Rows are points. Two turns around zero, p and q, are shown by what they do to some points. Write where each new point lands after one turn and then the other. Backwards means that the second turn is done in reverse. Each puzzle has new turns, and all numbers are rounded.

Turn p:
[15, -9] -> [ 14, -10]
[-48,  41] -> [-45,  44]
[ 11, -13] -> [ 10, -14]
[  2, -22] -> [  1, -22]
[20,  2] -> [20,  1]
Turn q:
[ 26, -13] -> [ 10, -27]
[14, 40] -> [38, 19]
[ -3, -10] -> [-9, -5]
[-37, -17] -> [-38,  14]
Where do these land?
q, then p: [30, 10] -> [ 28, -16]
p, then q: [ 11, -21] -> [ -8, -22]
p, then q: [31,  7] -> [ 26, -18]
p, then q: [-28,   9] -> [-12,  27]
q, then p: [-44,  -5] -> [-33,  29]

Turn p:
[-11,   1,  -2, -20] -> [ -4, -11,   4, -19]
[-31,  10,  15, -12] -> [ -8,  -4,  32, -18]
[ 6, -7, 20, -6] -> [ 17, -12,   9,   5]
[ 15,  20,  13, -12] -> [ 26,   9,   2, -14]
[ -7, -17,  40,  29] -> [10, -5, 33, 39]
[ 19, -22, -41,   6] -> [-18,  -5, -46,  11]
[  8,  15, -43,  15] -> [-22,  29, -32,  -4]
Turn q:
[-13,  12,  12,  23] -> [-13,  -1,  14,  25]
[ -3,  -7, -22, -48] -> [ -3,  -4, -13, -51]
[ -8, -18, -11,  10] -> [  2, -21, -11,   6]
[19, 11, 47, 12] -> [22, 25, 36, 21]
[  4,   2, -26,   2] -> [ -8,   0, -25,  -2]
Where do these land?
q, then p backwards: [ 11,  10, -20,  -8] -> [  8,  11, -22,  -1]
q, then p backwards: [ 10, -39,  28,  10] -> [ 20, -11,  44, -10]
q, then p: [10,  2, 17,  5] -> [15, 11,  3,  6]
p, then q: [ 8, -8, 26, 18] -> [15,  9,  3, 28]
q, then p: [-16,   9,  -5, -31] -> [ -1, -21,  13, -27]
p, then q backwards: [-23,  27, -47,   7] -> [ -4,  47, -27, -23]
